Every row gives one point. Each copy is the shape, with its points in the same order, turned, moved and blurred by noise. Say if it was mirrored as well.

Shape:
[19 31]
[18 -79]
[-5 10]
[-19 4]
[13 -8]
[-15 92]
Copy 1, 6 rows:
[25 15]
[-83 -13]
[6 -17]
[8 -29]
[-13 -1]
[90 -7]
Copy 1 is: mirrored
Copy 2, 6 rows:
[52 5]
[-61 30]
[23 -17]
[9 -29]
[11 5]
[92 -51]
Copy 2 is: mirrored

Shape, 8 rows:
[-12 9 8 -6]
[11 14 -15 24]
[-95 -35 14 -1]
[11 11 -17 42]
[-13 -9 23 43]
[26 -7 -5 -8]
[17 6 -16 15]
[-26 12 18 16]
Copy 1 (8 x 4):
[10 5 17 5]
[29 -27 0 16]
[48 62 29 -61]
[41 -39 1 12]
[35 -28 36 -24]
[-12 -20 -9 4]
[19 -26 -9 13]
[29 2 34 -4]
Copy 1 is: mirrored
Copy 2, 8 rows:
[4 12 11 0]
[0 7 -21 24]
[-68 35 64 -22]
[-11 -1 -25 39]
[-29 -15 14 33]
[8 -6 -22 -13]
[3 3 -25 12]
[-10 12 21 19]
Copy 2 is: only turned
Copy 3 (8 x 4):
[-10 -10 -9 -15]
[-38 19 10 -10]
[-42 -77 -71 -5]
[-55 24 5 -13]
[-45 18 -43 -19]
[-2 18 3 15]
[-29 20 11 2]
[-27 -9 -25 -31]
Copy 3 is: mirrored

Shape:
[-13 6 -10 -70 -29 -8]
[42 4 -20 14 52 10]
[-8 -5 -20 -20 -17 -26]
[1 -15 12 -25 -34 -19]
[3 4 -15 -29 -38 -26]
[-11 -13 -58 -11 -59 -10]
[30 -6 -18 8 -40 -3]
[3 6 48 94 -2 -12]
[31 58 10 -11 30 -39]
[2 16 -20 -19 -29 29]
[35 -1 -6 6 -24 -18]
[33 15 34 41 25 25]
Copy 1, 12 rows:
[35 -10 13 -58 0 -34]
[30 37 -3 46 -43 -10]
[8 -15 24 -7 3 -19]
[19 -13 5 -28 15 10]
[16 -14 30 -29 3 -8]
[-23 -31 50 -27 -20 -19]
[1 -6 31 -7 -26 25]
[-35 54 1 47 27 68]
[60 61 29 12 9 -6]
[-7 19 15 -35 -32 -10]
[23 8 22 3 -12 21]
[7 68 -23 31 -22 33]
Copy 1 is: only turned
Copy 2:
[4 -36 -35 -62 26 -14]
[-19 63 7 10 25 -38]
[14 -8 -29 -33 -8 -35]
[24 -2 -40 -39 -11 4]
[15 -17 -51 -36 3 -26]
[59 -31 -42 -17 11 -50]
[37 13 -48 3 11 -17]
[-5 37 -13 60 -72 13]
[-66 31 -50 -16 -5 -34]
[13 -21 -26 2 37 -14]
[21 25 -47 -4 -2 -15]
[-26 46 -6 41 -2 15]
Copy 2 is: only turned
Copy 3, 12 rows:
[-42 7 -37 35 -25 34]
[-10 37 45 -19 -1 -36]
[-8 16 -22 33 -45 -9]
[-1 -25 -26 27 -34 -9]
[-22 -1 -16 19 -52 9]
[-11 24 -56 -10 -72 -18]
[-14 -8 2 -21 -57 -18]
[95 -36 27 -29 -9 -33]
[5 6 66 40 -26 25]
[-21 7 -15 -18 -22 25]
[-2 -16 11 -9 -39 -13]
[26 -18 53 -36 17 -22]
Copy 3 is: only turned

Shape:
[20 9 37 -3 -26 -30 -23 -10 -5]
[-2 -22 -6 -6 -38 -26 -27 -2 -11]
[17 -1 -13 15 -23 -30 -27 0 25]
[-13 13 1 22 5 95 -6 -9 1]
[-16 -6 0 -4 16 -29 9 10 13]
[14 16 0 -4 -43 -27 14 0 -5]
[-1 6 -11 9 17 -16 0 5 2]
[-5 17 -14 -12 23 -31 -2 -28 0]
[-6 11 1 26 16 -28 -2 0 -12]
[25 -1 5 3 23 79 0 1 -3]
[-3 -6 31 12 18 -10 3 -35 34]
[9 -21 -7 24 4 -12 6 -24 0]
Copy 1:
[51 -23 -15 -6 8 29 0 -32 1]
[9 -35 -2 -9 -17 29 -15 -9 -8]
[4 -15 -7 26 -2 34 -19 -27 17]
[-11 23 -1 35 52 0 47 40 -47]
[4 14 3 -2 -19 -16 -8 -29 6]
[19 -23 -40 -3 -14 12 9 -14 18]
[0 15 4 0 2 0 0 -16 16]
[-10 3 -2 -24 23 -6 -3 -36 18]
[17 21 6 -12 6 7 -7 -6 25]
[1 9 23 37 39 -6 69 13 -25]
[28 2 1 22 37 -26 -17 -32 -4]
[8 -15 12 10 15 -11 -9 1 21]
Copy 1 is: only turned
Copy 2 (12 x 9):
[-9 0 -9 50 27 -19 24 11 24]
[-8 8 -28 50 13 -31 -12 5 -17]
[10 -11 -35 28 21 -19 29 16 -12]
[22 -43 44 -30 15 31 -38 -8 -10]
[-23 16 -22 -9 5 -25 20 -14 -2]
[-16 -2 -31 21 4 -23 0 31 27]
[-10 4 -26 -1 1 -1 17 -14 -2]
[12 36 -22 7 -1 1 21 -12 12]
[-15 -4 -32 9 4 4 20 -30 7]
[10 -35 62 -22 -9 18 -5 -2 -16]
[16 -1 2 -10 26 -31 30 -34 23]
[18 -8 -19 9 -11 -32 8 -20 10]
Copy 2 is: only turned
Copy 3, 12 rows:
[12 44 -44 -6 -11 -17 -12 16 -21]
[3 17 -54 -26 -2 -1 14 30 4]
[6 8 -46 -30 -32 9 -19 25 -9]
[-2 26 42 -43 -22 5 6 -59 41]
[6 -19 -13 10 4 12 -6 18 -12]
[-20 19 -34 5 -26 -23 10 23 -15]
[-4 -1 -3 -4 -9 17 -14 21 -2]
[-1 2 -20 24 -12 12 -33 25 23]
[14 14 0 3 -20 22 -5 34 -3]
[-15 27 43 -49 9 -8 -22 -36 26]
[46 -2 -7 2 -15 -15 -37 2 3]
[21 -3 -3 -17 -15 -11 -11 34 21]
Copy 3 is: only turned
Copy 4 (12 x 9):
[-3 -8 2 -9 7 3 39 -46 -2]
[31 -4 -8 10 -27 13 39 -25 12]
[-3 -14 -7 32 -12 11 16 -34 28]
[20 32 -50 26 57 36 -14 38 -23]
[7 -6 28 3 -15 -2 3 12 17]
[30 14 12 1 4 -5 7 -49 24]
[-4 -2 2 2 -8 -3 -11 5 17]
[11 -30 7 -6 -16 -10 -24 -13 -12]
[-2 -15 -7 -18 0 -1 -3 0 24]
[-5 49 -42 30 38 -2 -12 25 -38]
[-2 -32 17 17 28 -16 15 10 -10]
[19 -12 -21 10 3 -25 10 3 16]
Copy 4 is: only turned

Shape, 14 rows:
[42 -52 57 3 16 -14 32 -28 30 -4 -15]
[32 7 -47 -2 -47 37 25 -6 -12 52 36]
[30 14 -29 -30 19 28 16 -28 40 -6 -64]
[17 38 0 -1 -21 -48 -34 66 -47 -57 -39]
[-47 -17 -11 -34 -23 -56 14 16 -35 -40 22]
[-45 40 18 5 -15 34 41 14 -8 -35 -43]
[26 13 51 35 -29 28 47 -4 -47 33 41]
[16 -3 39 -24 -1 29 39 56 -23 -48 -17]
[28 14 34 27 59 -9 -32 -13 22 -16 30]
[41 -11 -27 -42 14 -60 39 -48 -33 -50 11]
[-45 -1 -49 25 -9 7 -16 26 -45 -34 -42]
[-33 -19 -19 -58 22 -6 -6 46 53 -39 -27]
[0 -3 51 -2 13 31 -23 37 -33 32 -49]
[-8 -4 -42 -11 8 -17 27 50 -2 32 0]
Copy 1:
[40 0 33 -44 46 3 -27 -26 43 24 39]
[40 4 50 20 -35 42 51 -15 -29 -4 -28]
[-4 -45 29 -26 -30 56 -40 11 45 27 -24]
[18 -43 -64 32 -14 48 -16 64 13 -54 60]
[33 -23 -28 22 -20 -49 -21 -7 18 -75 11]
[-11 25 -9 -37 -69 19 -37 23 10 -17 21]
[46 56 49 -30 2 17 22 16 -45 -12 32]
[49 15 -45 -56 -24 15 -10 38 27 -9 23]
[-23 12 31 7 61 1 -2 50 32 21 16]
[79 -41 37 16 30 15 -56 23 35 -59 -26]
[-10 3 -46 47 -47 30 -47 6 -14 -16 -1]
[-6 -54 -41 -10 -40 -18 -7 3 87 9 -11]
[0 -19 -38 -36 -5 17 -4 20 -45 36 47]
[45 -33 -1 33 -49 -11 23 16 8 21 8]
Copy 1 is: mirrored
Copy 2:
[-37 18 3 29 2 -30 -16 63 -4 5 -13]
[39 -15 10 -11 57 -36 44 -25 46 -9 50]
[28 -48 13 -44 -42 -46 9 34 -1 -14 -7]
[46 -7 4 76 -93 10 38 -39 41 -18 -28]
[31 8 -42 42 -34 61 13 -13 33 39 22]
[18 -35 43 -1 -30 31 27 -35 -32 18 -26]
[-23 40 40 29 51 -20 40 -50 -1 -2 22]
[-15 -32 41 53 -39 27 1 -14 -8 -27 22]
[-37 22 -38 0 -11 -11 19 6 21 -57 -52]
[-18 5 -61 8 -66 -29 -10 -3 38 36 47]
[41 -50 -10 27 -42 29 95 -14 11 19 -13]
[47 -60 -16 7 -44 59 -16 46 13 -27 -15]
[27 21 49 33 -24 9 66 25 -24 -54 -8]
[65 -31 -36 33 11 4 26 -2 -2 -26 20]
Copy 2 is: mirrored
Copy 3:
[16 -40 -62 11 86 -1 -12 11 -7 -58 8]
[2 -14 30 -12 -1 -6 39 48 -64 6 16]
[-17 27 -56 -57 25 14 25 10 -10 -55 34]
[44 13 -64 -31 -17 -93 -9 -19 40 39 19]
[22 -42 -53 22 -38 -34 36 -35 22 3 -35]
[-62 35 -66 1 -3 -60 5 -18 -23 -13 -9]
[-2 -16 -16 35 47 -38 -12 37 -81 30 -16]
[-1 -16 -64 -3 8 -72 -27 -38 -45 -28 28]
[-10 -28 -25 -11 59 23 -53 -9 35 23 22]
[59 -48 -63 -47 34 13 55 -43 -7 1 -23]
[11 66 -11 3 -25 -49 14 -36 25 -6 -18]
[-15 -21 -58 -11 -42 -13 4 -39 46 -66 52]
[21 40 -57 21 0 -28 -59 30 -20 -20 26]
[14 3 -26 29 -17 -12 43 -4 -5 1 58]
Copy 3 is: only turned
Copy 4:
[13 11 73 -9 -49 26 31 10 -7 38 -37]
[15 52 -61 3 15 -39 8 32 -19 23 -49]
[17 4 17 -86 17 -12 35 -11 -62 31 -28]
[39 3 28 8 78 27 45 -30 -16 -81 22]
[22 -22 -16 -22 4 16 7 -3 59 -47 18]
[-24 -35 -3 -34 26 -3 64 15 -36 2 51]
[0 45 -15 65 -21 -25 52 28 -9 33 7]
[-32 -25 39 18 34 5 77 9 -7 -20 -24]
[-9 27 39 13 -13 15 -11 -74 -29 31 -3]
[40 29 0 -60 -33 0 47 -55 44 -30 -29]
[10 -30 -43 -16 23 42 18 0 -54 -61 21]
[-22 -52 40 -66 46 11 -26 -13 -4 -23 -27]
[19 -47 38 39 18 -11 23 3 -73 -7 -12]
[-9 17 -5 -23 13 -28 -17 18 -18 -46 -16]
Copy 4 is: only turned

Shape, 15 rows:
[18 -31 1 11 5 4 30 -14 -7 2 -18 22]
[-8 23 0 -73 -13 1 27 -41 0 1 -13 10]
[-19 -4 -6 16 6 18 20 -30 -52 4 -14 8]
[-9 5 -5 19 -3 11 -42 -23 7 -13 -11 22]
[-8 -10 -13 -23 -26 13 14 82 19 1 4 11]
[40 -2 -9 15 -22 16 -4 -43 -95 7 -9 15]
[-4 -16 2 26 -16 1 9 6 7 3 -19 -14]
[10 -20 -4 16 50 5 3 23 11 -5 15 -1]
[24 -8 -4 23 12 -7 -8 -39 -64 -16 -23 -17]
[-13 -23 -2 -25 -8 23 -7 -40 19 14 -5 -9]
[17 2 -34 26 -12 20 24 10 -3 5 -2 -9]
[-15 -33 -20 18 -23 -15 22 -24 10 -11 22 -8]
[-10 -31 -47 15 -7 11 8 11 6 -14 -26 8]
[-2 -29 2 -36 58 20 10 16 2 -6 -9 -3]
[4 -21 -19 14 -13 -66 -2 -7 16 82 20 -4]
Copy 1 (15 x 12):
[-37 -23 2 17 10 -13 21 18 3 -4 -35 1]
[12 -43 -2 -7 -24 23 32 4 0 64 -3 -12]
[-18 -18 -15 22 -7 -26 44 11 44 -12 -3 -27]
[-1 -3 -39 12 3 15 0 10 -6 -28 -1 -37]
[1 16 31 27 4 -3 21 -29 -54 -4 7 53]
[-1 -13 3 8 22 -5 93 36 47 -32 -29 -52]
[-26 18 -13 18 -18 -5 7 -1 4 -23 -28 0]
[-6 13 -4 13 44 -41 -16 11 -6 -5 -13 15]
[2 -5 -19 -14 7 -27 43 32 43 -26 -41 -35]
[-10 2 -24 27 -19 1 14 3 -18 29 -25 -37]
[5 10 -11 40 17 -4 28 -17 7 -17 -36 16]
[-47 4 -55 10 4 -8 43 -28 -5 -4 -23 -1]
[2 -19 -27 31 -5 -20 20 -6 -20 -27 -28 22]
[14 -12 12 7 8 -65 -16 12 -20 28 -6 7]
[-55 56 -55 21 18 9 43 59 -11 21 -13 39]
Copy 1 is: only turned
Copy 2, 15 rows:
[-13 -12 11 -24 1 -20 41 2 2 20 18 6]
[-3 46 -10 15 -32 20 50 -19 -35 24 -18 17]
[-1 -14 16 29 33 -21 41 3 -19 11 3 8]
[11 -4 -2 26 -29 -50 1 -8 7 -7 2 -10]
[1 -6 19 -23 -31 60 -19 32 14 -16 5 -5]
[-20 -51 1 25 15 -40 79 13 -48 -11 -23 -23]
[30 -19 12 -16 4 -12 15 -3 15 0 -3 -1]
[-25 -3 0 -29 13 -23 -28 17 13 21 -2 -10]
[-15 -20 -10 3 44 -53 51 -8 -17 -17 -25 -11]
[6 1 -2 13 -27 -4 23 -43 5 34 -14 -10]
[4 -16 44 -20 0 -12 18 20 -3 5 -22 -10]
[10 -1 13 5 -3 -10 37 6 53 28 -24 -4]
[-9 2 45 -5 -1 -4 16 -5 30 -8 15 -21]
[-44 16 -11 -24 11 9 -19 -24 -7 24 11 -2]
[56 4 -26 -32 -6 -5 34 30 19 55 -2 -73]
Copy 2 is: only turned

Shape:
[49 9 2 80 24 28 7 8 -2 -2 -26 33]
[0 12 -4 49 -7 -15 50 -38 6 18 -10 -7]
[36 -4 26 -11 -36 -55 3 29 -9 37 32 -16]
[-29 1 -17 7 -30 14 29 14 12 7 19 9]
[-1 19 52 22 4 9 12 2 -16 -20 70 1]
[-16 36 -23 37 74 6 19 0 29 -10 21 -51]
[31 -19 -1 23 44 37 -44 54 40 -1 33 -34]
[32 27 -1 -15 -32 11 -30 14 22 -6 -2 51]
[62 -25 -46 20 17 48 29 34 17 -29 -8 -38]
[13 -41 4 46 10 21 11 -39 24 -67 9 -18]
[-13 -9 14 8 8 -32 25 -1 -1 11 -17 12]
[-36 19 24 62 36 -11 6 -57 20 62 -50 3]
[7 -38 39 -37 0 -42 13 32 24 16 5 -25]
[-6 26 25 -16 40 29 -43 -8 5 33 17 -26]
[-25 -16 43 20 9 -15 44 -58 -1 17 -6 27]
[8 64 87 14 0 0 -10 9 34 38 -54 -62]
[3 11 7 41 -20 -2 -1 16 -50 -11 2 -2]
Copy 1:
[-43 -21 -12 -25 20 39 -49 -2 21 11 49 -20]
[-2 -11 30 28 0 -9 -9 -17 15 -30 43 -39]
[3 44 -23 -15 15 -49 6 -71 -23 -29 21 26]
[3 3 27 -10 10 -42 -3 22 16 -19 5 20]
[-37 31 39 -22 0 5 2 -50 22 -3 -33 16]
[-35 -30 73 41 31 23 19 -9 -25 28 30 25]
[-57 -39 -9 -14 11 3 -2 -23 -26 44 10 78]
[1 35 -15 -57 -18 3 -31 22 -29 -9 20 22]
[-8 -92 -7 -46 40 7 7 -8 -17 8 25 23]
[-23 -60 -4 14 -5 30 -4 -7 -6 -4 -42 -19]
[-9 25 -6 23 13 2 14 -4 9 -38 31 3]
[-23 19 22 78 -39 25 -17 0 31 -9 86 -14]
[-17 16 -33 12 10 -28 41 -39 -21 -54 12 53]
[-14 22 24 2 -35 27 24 -27 4 37 34 67]
[-21 25 8 33 -34 8 21 -7 42 -45 15 -35]
[1 12 36 25 -33 48 -36 -68 -6 -55 76 79]
[21 18 -3 -8 34 9 -33 -29 32 4 3 6]
Copy 1 is: mirrored
Copy 2:
[-9 -57 -35 -30 -5 41 1 20 -27 -31 14 13]
[52 -15 -17 5 -11 4 -5 26 36 -30 4 15]
[16 45 -1 36 16 21 -45 45 -3 31 -25 -28]
[-7 23 17 10 -30 -9 -9 7 35 -28 9 -24]
[21 38 -28 41 -28 -2 -21 15 -46 -45 25 -32]
[30 4 0 -5 42 -44 0 -16 -9 -40 73 20]
[-57 -5 15 19 34 -24 1 27 -55 7 57 0]
[-29 37 3 -35 -52 22 -3 22 -24 21 -11 6]
[-3 -51 33 -25 15 -7 34 26 -10 20 53 -42]
[13 -16 -46 14 -24 -18 60 47 2 -16 65 -16]
[18 19 -25 26 -1 23 2 -9 32 -2 -1 6]
[28 -25 -45 25 1 -11 -8 -5 38 -35 -15 95]
[5 38 3 67 10 18 -8 11 18 55 16 -10]
[-7 21 3 31 3 -50 -4 -18 -51 -2 -5 38]
[47 9 -37 55 -38 21 23 1 29 -36 -9 29]
[28 -22 -31 35 -24 -33 -86 -9 -20 57 20 62]
[1 -3 -53 -3 -7 -2 -20 8 -1 -18 -14 -44]
Copy 2 is: mirrored
Copy 3, 17 rows:
[-2 -19 53 75 13 2 -56 -2 17 39 -43 -17]
[-1 -57 30 28 -20 -36 -22 -24 -7 -17 -9 -20]
[-11 11 2 -59 -2 -8 -17 -23 1 20 14 31]
[52 -34 16 -3 -8 11 -12 -7 16 -1 12 -6]
[37 8 20 32 41 -15 12 -73 21 16 17 16]
[31 -22 -46 50 -7 -47 0 -22 43 -2 -35 -48]
[23 16 -30 10 27 30 -17 -30 59 53 -59 -51]
[35 13 30 15 6 34 -3 29 -32 53 -12 17]
[-2 -38 -22 48 -23 64 -54 -27 39 50 -14 -40]
[12 -59 -13 59 49 25 -28 -55 -27 -3 -19 -42]
[1 -10 15 11 10 -23 -25 8 3 -24 14 -20]
[8 -31 61 23 -6 -66 11 23 4 -47 -49 -52]
[-8 33 -16 -45 15 5 -18 -13 2 1 27 -35]
[17 27 -7 23 13 -2 56 2 39 1 -44 -12]
[-3 -33 55 26 31 -40 7 -15 -18 -40 23 -33]
[-9 87 22 10 -56 -27 19 -30 -14 -31 -57 -41]
[22 -3 18 34 13 0 -41 -19 24 -20 -11 29]
Copy 3 is: only turned
Copy 4, 17 rows:
[19 -49 -39 44 -29 26 43 -4 7 -13 -17 -22]
[-20 -32 -6 -5 17 13 8 -37 39 -13 15 -20]
[-30 4 42 -51 2 -4 68 -17 -26 17 10 11]
[5 21 26 11 27 11 -1 -23 12 13 -21 -5]
[50 -10 3 -24 32 4 20 -35 -55 -29 -11 -14]
[63 -40 -10 -33 -20 8 -47 -13 17 35 19 -21]
[72 7 8 14 -66 -15 9 8 -37 33 13 19]
[22 31 5 16 22 8 58 46 -1 -9 -20 -23]
[45 -1 19 10 -85 -22 10 -8 40 -5 -30 10]
[51 -5 0 21 -31 13 -13 -25 13 -80 28 13]
[-20 0 -10 -23 16 33 7 -6 7 1 0 18]
[-30 -52 -66 17 29 30 -21 0 17 27 53 -12]
[-10 29 12 -53 0 -1 27 -6 -16 15 14 62]
[24 -7 -13 -20 9 -27 -21 38 -50 31 17 -12]
[-35 1 -44 -7 35 22 -11 -36 3 -39 15 -2]
[9 -82 -18 -19 54 -58 32 43 1 32 25 52]
[-2 -39 32 12 1 29 19 -11 -21 -12 -34 -12]
Copy 4 is: only turned

Shape (15 x 12):
[5 -33 7 33 0 -4 38 16 28 29 15 -29]
[-32 21 20 -28 -5 13 1 -6 -29 -1 -8 12]
[-9 11 -23 11 -29 4 9 -12 -19 20 15 2]
[-15 -53 16 21 27 -37 -61 -20 60 12 -31 -40]
[25 -15 7 -28 15 -42 -30 -28 4 -32 -24 -16]
[-21 -24 -3 -11 52 -39 -34 -37 -11 34 -23 -22]
[41 7 27 -39 28 -19 -21 -15 -2 -26 -19 33]
[-8 -32 -9 30 55 -11 -29 -40 33 -7 -17 -20]
[-45 20 0 -35 12 -33 -4 -14 -23 -15 17 9]
[-21 28 -6 -10 -3 -19 18 0 -1 4 -35 -5]
[-17 3 -3 -21 -8 10 -4 4 -22 9 -4 -13]
[-24 0 -23 -46 -7 -3 10 18 -34 -15 -15 34]
[-8 22 -33 8 -13 23 26 32 26 49 35 -16]
[-9 5 -8 -47 -12 5 26 -31 4 11 3 20]
[11 -12 -18 11 5 31 30 7 36 20 19 -56]
Copy 1, 15 rows:
[-14 17 -6 -17 -14 -28 -18 -8 23 -36 17 -50]
[13 -22 -18 -1 6 20 55 -1 1 25 9 6]
[-8 15 -14 -20 6 -5 31 20 -25 -5 27 1]
[-30 60 -34 36 -7 54 -48 -31 37 -2 -34 -34]
[10 8 6 -16 -10 77 -25 -4 20 6 -28 12]
[-5 22 -52 10 -18 61 -21 24 5 37 -3 -43]
[7 -37 -3 -17 -14 48 -25 6 25 20 -20 40]
[-5 29 -31 9 -7 38 -56 -30 -13 25 -18 -30]
[15 -13 0 28 -18 35 34 20 -27 11 -16 -9]
[12 9 -32 -23 -24 15 34 7 3 1 -27 -8]
[7 -1 -11 -13 21 17 33 8 -1 0 7 -10]
[49 -33 -27 1 11 36 37 29 -6 -14 -3 11]
[-44 -7 -26 -17 17 -30 30 6 -26 -43 4 -34]
[12 -38 -29 -17 -18 37 25 -5 -20 -21 29 7]
[-28 4 -2 -39 13 -12 -6 -30 -17 -34 10 -63]
Copy 1 is: only turned
Copy 2:
[0 8 -34 3 24 9 -16 37 14 -7 -39 -4]
[17 -11 42 -4 -16 0 -4 11 25 -39 40 -3]
[-1 -23 -5 -37 5 -2 -22 22 -5 -19 28 12]
[-27 1 -20 66 38 -6 -19 -36 49 49 -12 -12]
[-32 1 36 36 31 6 32 -37 -2 -3 15 -12]
[9 -14 7 29 44 29 -21 -31 29 21 36 -57]
[-28 -11 55 55 4 30 19 -16 -21 -28 24 1]
[15 -27 -12 57 37 2 6 -11 2 48 5 -14]
[19 -25 47 -18 25 21 22 -5 37 -20 39 9]
[-2 -28 -1 0 -16 4 19 0 35 -35 9 -20]
[8 -6 23 -16 1 -6 -16 -4 13 -23 14 -11]
[28 -21 30 -7 9 -5 0 -19 13 -80 24 7]
[10 -39 -9 -49 -12 15 -45 32 8 -11 -43 8]
[-5 -47 44 -2 18 -9 -8 34 1 -44 16 -11]
[9 -8 -8 -21 6 -10 -19 35 -7 13 -62 -18]
Copy 2 is: only turned
Copy 3 (15 x 12):
[16 -18 26 -3 -1 30 -20 -4 -33 -34 5 -33]
[-37 -12 -48 -15 10 -2 14 -8 2 12 12 16]
[-26 3 -5 10 14 46 14 9 -3 17 -3 -2]
[95 -35 -7 9 4 -8 -30 -10 -11 -23 -36 40]
[42 27 -30 10 -7 -20 18 -29 18 -3 -43 8]
[36 14 -27 -14 38 -11 -5 -11 -40 -2 -38 47]
[5 27 -34 24 4 -59 29 -23 21 -9 -9 2]
[58 9 10 12 -9 -18 -33 -9 -26 11 -17 42]
[-10 17 -22 -40 33 -3 28 -19 21 27 4 24]
[-23 7 -17 1 5 27 17 -32 3 -24 0 35]
[-24 -14 -26 -16 7 14 12 -2 -1 2 -21 7]
[-62 -1 -17 -11 27 -5 10 -36 28 16 -22 7]
[-32 -38 52 -7 4 44 31 18 -28 -16 7 -3]
[-21 -8 -12 10 13 7 44 -43 -16 26 3 -2]
[3 -26 37 -9 -43 30 8 -1 -41 -12 -14 -20]
Copy 3 is: mirrored
Copy 4 (15 x 12):
[14 -42 41 -24 -6 11 -1 -27 28 11 -3 19]
[-42 11 -4 15 8 -14 15 -9 -21 -28 -11 -7]
[8 19 2 0 15 -30 16 -32 12 -23 -10 20]
[39 -54 -29 -32 5 64 -39 29 -20 3 -30 30]
[14 33 5 -15 13 39 -16 46 -16 -10 -24 -11]
[21 -29 -25 -6 11 31 -18 19 2 -46 -71 -18]
[-14 32 22 9 21 26 -27 55 -9 -40 15 -29]
[19 -30 -21 -14 -12 58 -11 30 17 -35 -23 24]
[-28 24 -31 9 10 1 23 2 2 -6 -21 -38]
[-18 -5 -1 -26 -3 -36 12 23 -4 -16 -19 -7]
[-17 12 4 8 1 -20 -1 -15 -13 -14 -28 -1]
[-55 43 -4 10 10 -34 -10 1 17 -4 -26 -8]
[16 -22 7 -4 -36 -44 -12 -62 27 -7 14 -2]
[-31 33 5 -31 4 -7 -6 -26 5 -43 -3 -14]
[19 -16 36 -25 -55 9 -10 -43 12 -8 -3 19]
Copy 4 is: only turned
